Each point is reached from the start by the listed moves, each made 0, 1 or 2 times, or once backwards (-1), plus a little noise. Is the number of moves made odd or even? Then give how often each move was made.

Moves:
(1): [  5  -6   2   7  15 -28]
(2): [ 3 11 -1 23 -2  3]
(3): [ -8  -8 -14  -2  -9  -4]
Start: [ 5 -6  0  4  1  8]
Points:
[ -3 -45 -25  -9  15 -60] => odd (2, -1, 2)
[ -5   1 -30  47 -23   6] => even (0, 2, 2)
[ -3 -11  -1 -27 -12  32] => even (-1, -1, 0)

Moves:
(1): [  3  -3  -5  23  -8  22   8  -6  -2 -10]
(2): [ -2 -11  -7  11  -5  -8  -3  -4  -1   2]
(3): [  1  15  12  -7  21  -2 -11 -14   7  -6]
(4): [-9  2 -5 -3 -3  0 -8 -3 -5 20]
(5): [ 0 -5 -8  0 13  2  0  3 -1  1]
(6): [-18  -6  -7   5   0  -7   8   7 -20  -1]
(7): [-23 -17  -9  -8 -12  -5   9  -2   7   7]
(8): [ -2 -16   4  13  -4  -6   9   9   4  12]
Start: [ -6   5   1   2  -2   9 -17 -15  -7  -1]
Points:
[-51 -42   2  28 -17 -48   7  15 -39  33] => odd (-1, 1, 0, 0, -1, 2, 0, 2)
[ -4  33  13 -19   0 -11 -47 -14 -23  40] => odd (-1, 0, 0, 2, -1, 0, -1, 0)
[ 12  20 -10  -8 -28 -13 -60 -27 -15  40] => even (-1, 2, -1, 2, -1, -1, -1, -1)
[-57  -9 -30  -5  -2 -38 -32 -16 -57  19] => odd (-1, 2, 0, 1, 0, 2, 0, -1)

Moves:
(1): [ 0 -4 11 -2  5  1  9  1  0 -2  6  2]
(2): [  6   4  -9   2   6   7  -1 -13   9  -4  -4  -2]
(3): [ -3  -2  -4  10   9   2   9   3 -15  -5   4  -8]
(4): [  9  -1   1   2  -5   2  -9  -3   1   1 -10   3]
(5): [-2 -5  8  0 -8 -3  8 -5  2 -4  7  2]
(6): [  3 -15  -6   1 -12  10  -2   5  -3 -10 -11   3]
(7): [ 10 -10  -5  -3   4   1   1  -4   1   7  -3 -15]
(8): [ 5 -5 -7  3 -2  4  5 -7 -5  9  7  8]
(9): [-3 -8 -2  3  3 -8  5 -3 -2  1  0  3]
(10): [ 6  7  0  2 -7 -8  3  1  3  0 -2  0]
(11): [ -9  -5   5   3 -10   7   4   6  11  -2  -2   6]
Start: [ 0 -5  5 -1 -4  6  2 -1  0 -6 -1  4]
Points:
[ 38 -11  -8  11 -15 -16 -10 -19   5 -20 -47   3] => even (0, 1, 0, 2, 0, 1, 0, -1, 2, 2, -1)
[ 25 -49 -18   8 -39  35 -14 -28  37 -25 -60  33] => even (0, 2, -1, 2, 0, 2, 0, 0, 2, 0, 1)
[ 34 -30 -25 -11 -14  16   9 -21  19   9 -13 -13] => even (0, 1, -1, -1, 0, 1, 2, 1, 0, 1, 0)
